Each point is reached from the start by the listed moves, each made once or not at all, plus a little noise. Say if it took an odd or an even number of moves. Then give how often each move was made.
In the rows, 128 means zero.

Moves:
(1): [177  89 174]
(2): [144 182 146]
Start: [153 109 109]
Points:
[159 113 111] => even (0, 0)
[167 161 128] => odd (0, 1)
[221 123 170] => even (1, 1)

Moves:
(1): [186 147 145 128 122]
(2): [135 174 107 113 144]
(3): [122 151 162 109 142]
(4): [123 142 136 182 141]
Start: [161 131 101 115 154]
Points:
[164 190  89 154 183] => even (0, 1, 0, 1)
[221 211 105 156 175] => odd (1, 1, 0, 1)
[214 166 126 170 162] => even (1, 0, 0, 1)

Moves:
(1): [175 121 142 139 135 131 127 108 120 142 120]
(2): [112 193 125 126 118 121 111 107  96 119 131]
(3): [109 131 198 146 146 129 121 116 143 134 125]
(4): [123 129 102 185 101 124 131 112 127 126 147]
(5): [120 125 118 144 161 125 135 125 117 121 148]
(6): [117 122 127 125 128 178 119 122 113 144 140]
(7): [139 127 156 115 113 134 180 150 134 106 163]
(8): [148 144 142 158 118 145 120 176 120 120 126]
Start: [128 150 141 158 157 125 150 165 132 121 130]
Points:
[159 135 125 223 135 181 143 120 105 153 152] => odd (1, 0, 0, 1, 0, 1, 0, 0)
[146 164 150 185 151 142 143 211 126 117 123] => odd (0, 0, 0, 0, 0, 0, 0, 1)
[194 144 187 201 169 201 191 210  98 110 184] => odd (1, 0, 0, 0, 1, 1, 1, 1)
[133 168 226 249 125 148 187 209 143  93 179] => even (0, 0, 1, 1, 0, 0, 1, 1)
[ 88 206 211 216 127 169 171 130 101 110 197] => odd (0, 1, 1, 1, 0, 1, 1, 0)

Moves:
(1): [183 163 107 108 124 116 140 114 133 129 129 127 128]
(2): [121 164 105 128  93 153 124 115 157 156 106 155 128]
(3): [119 138 148 124 146 145 137 142 137 128 141 133 141]
(4): [134 120 160 158 137 112  92 136 135 153 160 140 123]
(5): [119 108 110 130 150 129 124 122 151 132 124 159 114]
(6): [144 141 140 127 147 147  99 101  91 135 109 124 138]
(7): [111 124 122 144 121 141 158  94 141 116 142 142 129]
(8): [147 105 125 134 121 133 143 119 129 164 141 138 129]
(9): [136 119 128 110 119 144 105 118 138 130 140 139 146]
(10): [124 118 146 119 118 112 131 115 146 169 121 143 145]
(11): [117 150 123  96 134 123 122 124 105 160 151 143 112]
Start: [123 145 127 152 131 127 100 111  84 108 126 122 127]
Points:
[193 195 173 163 176 134  58  89  61 138 153 133 148] => even (1, 0, 1, 1, 0, 1, 0, 0, 0, 0, 0)
[112 136 202 172 153 110  77 119 120 171 162 149 151] => odd (0, 0, 1, 1, 0, 0, 0, 0, 0, 1, 0)
[125 125 197 151 144 128  47 112 134 174 178 162 171] => even (0, 0, 1, 1, 0, 0, 0, 0, 1, 1, 0)
[169 131 101 132 141 169 139  53 145 138 178 197 143] => even (1, 0, 1, 0, 1, 0, 1, 1, 1, 0, 0)
[121 179 166 124 155 169   7  63 115 248 154 227 153] => even (0, 1, 1, 1, 1, 1, 0, 0, 1, 1, 1)
[122 182 114 103  99 188  89  90 112 209 168 189 141] => odd (0, 1, 1, 0, 0, 0, 0, 1, 1, 0, 1)
